Rows are points. Two turns around zero, p and q, are shown by what they do to some points. Where does a point land after both, in the order given? Backwards means that the second turn is done in reverse. Each puzzle has new turns, and all numbers are rounded.
In the rows, zero is written as 128.

Turn p:
[132 104 152] => [148 107 110]
[ 99 179 120] => [100 129 180]
[141 114 123] => [134 136 111]
[114 141  90] => [ 91 148 134]
[134 103 153] => [151 108 109]
[147 127 130] => [143 139 124]
Turn q:
[182 129 132] => [167 152  99]
[115 146 154] => [103 151 133]
[123 148 127] => [111 130 116]
[118 102 129] => [137 119 153]
[102 116  98] => [121  89 139]
Where do these land?
q, then p: [ 83 142 137] => [109  84 135]
p, then q backwards: [119 142 171] => [120  88 107]
p, then q: [113 104 105] => [113  95 133]
q, then p backwards: [172 122 122] => [166 108 142]
p, then q: [146 123 111] => [116 123 106]
p, then q: [135 135 121] => [120 134 121]

Turn p:
[ 91 137 129 129] => [ 96 109 138 128]
[136  91 131 158] => [150 112 109 163]
[159 121 160 132] => [169 130 146 133]
[137 125 121 138] => [132 136 121 138]
[ 93 138 126  88] => [ 98 109 132  87]
[152 156 100 122] => [121 173 122 118]
Turn q:
[167 110 118 112] => [169 133 113 112]
[116 124 154 143] => [119 104 137 146]
[139 131 113 134] => [128 133 111 119]
[ 89 178 157 125] => [ 88 147 151 176]
[ 89 129 144 118] => [108 126 165 137]
[144 121 103 128] => [137 135 111 106]
[152 103 106 135] => [147 118 108  99]
Where do these land?
q, then p backwards: [176 106 140 146] => [141  73 134 123]
q, then p backwards: [157 147 115 105] => [168 128 111 131]
q, then p: [155 143 109  94] => [126 174 144 117]
q, then p backwards: [ 85 118 142 130] => [ 95 152 150 132]
q, then p: [105 121 117 149] => [115 100 121 116]
q, then p backwards: [112 106 142 137] => [106 124 151 125]
p, then q: [106 155 132 135] => [111 116 152 144]

Turn p:
[114 108 108 123 136 112 127 129] => [118 125  98 122 127 118 127 115]
[110 169 107 133 156 128 113 148] => [137 169 104 143 154 139 144 143]
[127 127 140 123 145 206 121 159] => [ 79 136 167 144 180 140 124 149]
[110 121 109 163 142 127 120 116] => [119 121 103 160 123 134 149 120]
[127 139 105 119 111 129 151 101] => [136 139 135 120 115 145 130  89]
[149 120 177 119 102  93 159 141] => [165  99 157  89 115  94 130 139]
[106 139 149 122 105 138 118 129] => [121 150 152 135 115 107 129 134]
[124 115 133 120 141 168 133 102] => [108 120 148 153 143 135 106 106]
[117 115 119 132 126  92 115 104] => [138 123  97 135  97 116 121 117]
[199 130 104 135 123 100 122 177] => [141 107 106  69 128 172 138 177]
[124 125 156 118 122 116 128 101] => [146 122 141 138 111 108 107 120]
Turn q:
[136 148 126  90 102  97 133 117] => [138 128  93 122  91 120 157 136]
[108 124 100 155 129 132 101 132] => [108 155 121 145 154 118 107 130]
[143 154 155 101 104 115 113 132] => [145 134 129 141  80 117 149 126]
[147 135 169 118  88 100 133  91] => [169 113  99 149  91 143 148 100]
[163 161 148 121 108 137 143 106] => [170 138 127 109  92 144 130 115]
[117 150 140 118 149 123 133 103] => [116 129 125 107 117 129 140  95]
[125 122 132 110 117 133 149 112] => [134 105 112 114 116 133 123 126]
[ 86 107 115 161 154 143 132 178] => [ 73 126 162 143 164 142 106 153]
[132 122 103 147 138 137 147 136] => [125 135 130 112 154 144 117 145]
[112  84 104 141 156 169 103 155] => [106 119 160 134 176  96  90 146]
[140 101 115 146 164 122 123 146] => [124 127 150 129 175 123 141 138]
Where do these land?
p, then q: [ 94 133 115  87 117  91 103 120] => [128 175  86 128 104 111 146 134]
q, then p backwards: [105 132  74 143 119 120 146 159] => [138 130 111 119 143 146  80 170]
q, then p backwards: [104 106 160 106 148 146 147 139] => [150  84 144 138 111 148 145 121]
q, then p: [151 115 143 130  93 117 118 110] => [128 101 125 121 112 167 138 134]
p, then q backwards: [103 129 118 132 109 123 128  91] => [118 152 157 126 117 123 104 112]
q, then p: [131 135 157 115 112 156 132 140] => [116 118 150 120  98 117 122 148]
q, then p: [111 145 138 141 133 103 104 126] => [145 137 134 151 120 131 153 107]
p, then q: [136  96 111 160 123 158 128 125] => [105  97 124 135 143 142  92 123]
q, then p: [197 151 171 112 151 131 157 150] => [148  94 200  87 140 124 104 133]
p, then q: [126 145 101 145 172 141 104 123] => [115 163 147 109 159 137  99 132]
q, then p: [150 121 120 137 131 122 140 125] => [131 121 131 121 150 143 120 131]

Turn p:
[126 138 123 141 140 124 124  93 155] => [107 139 123 159 142 134 119 125 152]
[110 120 157 101 152  97 145 141 160] => [146 116 139 121 149 110 147  85 164]
[146 144 169 123 111  92 114  89 111] => [ 97 155 141 107  96 110  97 112 160]
[124  98 135 132 147 113 133 148 121] => [144 106 140 116 145 122 116 108 116]
[ 95 139 104 118 154 158 101 163 119] => [146  89 121 126 151 118 148 179 125]
[121 127 115 100 120 108  96  84 157] => [132 155  91 145 134 110 104 130 172]
[132 137  95 156  92 139 153 131  97] => [113 121 112 142  88 144 132 135  79]
[147 122 135 119 151 166 153 158 100] => [128 116 141  86 145 157 153 137  98]
[155 149  99 151  99 129 112 126 129] => [112 158 122 153 112 115 124 150  98]
[123 106 148 138 115 154 149 146 131] => [155 123 150 125 119 160 138 120 117]
Turn q:
[135 162 133 111 134  97 119 135 120] => [125 156 137  94 146 135 118 120 139]
[155 131 136 110 113 146 103 124 135] => [109 125 147 135 126 158 112 119 110]
[ 99 116 158 110 159 157 172 136 110] => [ 97 102 126 116 102  67 134 124 137]
[133 163 113 103 163 121 121 138 150] => [124 128 150  88 122 151 135 124 164]
[127 172 117  97 114 119 114 108 153] => [127 152 132 106 107 167  96 127 149]
[ 92 110 118 113 163 136 138 133  91] => [126  87 113 115 142  87 120 120 153]
[139  85 141 172 116 125 129 103 131] => [138 136 112 186 133 121 151 118 110]
[125  68 130 150 102 126 143 141 129] => [161 115 132 169 127  98 137 133  94]
[125 164 122 144 115 121  95 138 143] => [126 150 133 123 144 162 123 161 138]
[150 109 112 170 101 131 146 124 118] => [149 129  98 148 130 133 153 133  88]
Where do these land?
p, then q: [153 142 150 147 124 137 104 171 115] => [106 156 149 108 147  90 117 123 109]
p, then q: [159 135 120 126 105 117 116 132 121] => [129 148 116 102 145 132 108 134 127]
q, then p: [109 108  95  99 145 113 138 121  83] => [132 153  94 123 167 114  88 113 134]
q, then p: [124 122 169  97 162 135 150 102 142] => [132 133 122 163  92 123 115 104 171]
p, then q: [137 149 130 152 132 161 166 124 145] => [ 99 116 100 132 102 101 142 152 122]
p, then q: [107 142 108 100 125 162 112 106 102] => [158  90 152 108 118 137 125 156 116]
p, then q backwards: [158 121 112 155 138 136 104 150 130] => [133 118 149 137  95 122 113 160 116]
p, then q: [118 101 111 117 113 107 106 159 151] => [142 149 127 120 155 150 154  95 114]
q, then p: [130 116 170 113 109 122 131 136 147] => [113 124 158 126  94 109 120 131 144]
p, then q: [159 164 155 144 145  97 157 113 166] => [109 170  97 141  98 106 129 139 176]
p, then q: [ 94 130  94 128 123 116 113 129  98] => [174 109 134 139 154 129 123 130 113]
q, then p: [ 89 106 122 158 113 132 140  93 136] => [124 139 129 173 126 110 121 127  83]

Turn p:
[152 107 152 118 127 108 167 119 106 100 111] => [146 134 114 123 158 171 139 115 121  90 120]
[123 129 141 155 116 115 101 153 135 100 137] => [123 117 112  95 128 135 118 141 164 142 140]
[103 105 112 107 128 127 175 130 120 129  95] => [133 112 108 136 159 121 156 113  86 118 103]
[127 160 145 159 146 144 141 121 106 148 123] => [110 156 163 127 157 115 120 148 132 121 118]
[168 122  88 116 156 115 128 132 156 122 131] => [153  96 149 127  85 144 138 145 110 113 128]
[ 88 122 140 110 153 131 101 100 131 147 142] => [148 138 118 174 132  91 121 133 141 143 145]
[123 156 143 112  96 104 147 163 124 135 107] => [ 94 127 117  99 135 114 158 101 136  99 130]
[ 91 159  75 107 106 105 112 105 148 151 117] => [ 92 113 119 153 104  95 163 136  95 148 170]
[149 129 133 102 129 130 119 132 116 123 158] => [142 136 128 126 107 131 102 109 129 109 142]
[115 135 146 121 147 155 151 139  89  87 123] => [140 153 100 107 159 121  99 143 112 100 106]
[ 76 123 101 128 138 126 111 119 110 154 153] => [127 111 128 153 145  84 106 128 112 156 157]
[169 107 129 153 126 160 112 146 189 120 136] => [150 124 147 104  78 155 132 135 154 165  90]
[140 126 161 164  86 130 132 110 144 147 137] => [112 157 149 122 138 157 143 105 156 163 132]
[168 112 125 140 137 143  94 124 118 129 120] => [121 118 140 146 107 159  97 140 144 126 111]
Turn q:
[149 149 102 129 120 121 164 111 137 128 114] => [126 117 119 111 134 156 167 142 145 142 127]
[ 96 169  97 102 104 100 146 112 140 123 101] => [106 143 122 133 100 183 154 139 151 124  92]
[146 123 126 152 140 163  99 125 155 137 152] => [153  99 158 136 157 128 115 103 118 126 147]
[150 101 122 101  98 115 104 144 107 154 109] => [101 122  78 146 123 128 108 111 110 154 135]
[103 119 151 165 120 140 110 108 130 116 119] => [120 140 168 125 129 104 134  98 117 129 111]
[115 127 156 125 140 155 138 155  90 131 134] => [111 146 137 107 119 102  94 142 133 120 157]
[153 110 146 108 104 134 153 150 137 104 163] => [168 117 106 112 116 107 104 134 158 156 129]
[155 137 107  96 168 150 153 113 113  98 137] => [167 138 117  87 126 155 135 161 109 122 156]
[144 121 166 163 151 139  84 152 122 122 139] => [136 131 161 151 160  86  98 131 102 137 141]
[110 108 102 159 118 118 121 142 160 130 113] => [114  83 143 144 118 121 142 120 120 123  99]
[108 138 166  94 153 106 159 112 147 138 134] => [140 161 106 113 147 128 125 140 160  86 101]
[107 134  95 141 121  96 105 112  99 155 120] => [ 94 139 122 168 109 139 161 115 113 115 140]
Where do these land?
q, then p: [109  75 118 130 119 147 143 128 142 124  81] => [119 111  77 170 147 132 136 108 103 116 128]
q, then p backwards: [169 158 104 108 108 128 155 108 121 174 139] => [118 110 157 143  88  76 111 107 134 100 123]
p, then q: [129 121 122 116 154 106 114 111 137 124 181] => [166 121 119 155 147 111 125 115 140 158 153]
q, then p: [120 132 103 117  99 147 110 143 141 117  92] => [103 134 111 161 139 118 114 111 131 152 100]
p, then q: [142 157 102 156 123 133 135 118  90 148 132] => [121 168 150 138 118 104  94 128 126 106 132]
q, then p backwards: [128 175 109 115 111 113 158 113 109 127 124] => [147 144 151 149 107 117 112 102 160 108 113]
p, then q backwards: [131 114 124 147  97 141 142 140 166  98  98] => [143 128 107 112 105 116 158 106 139 107  86]
q, then p: [120 109 151 125 126 115 126 155 111 120 157] => [111 105 132 115 115 142 137 131 148 130 162]
p, then q backwards: [129 129 154 124 190 130 114 146 120 118 154] => [118 129 160 119 154 132 143 153 150 112 176]
p, then q: [120  92 127 144 116 112 119 139 159 135  67] => [ 98  78 118  83 125 115 144 122 126 103 110]
p, then q: [ 94 143 164 134 145 136 116 133 131 128 170] => [151 128 114 175 161 147 132 144 141 124 119]
q, then p: [145 131 156 120 148 128 103 101 108 122 142] => [122 146 157 124 121 126 111 150 128  98 152]
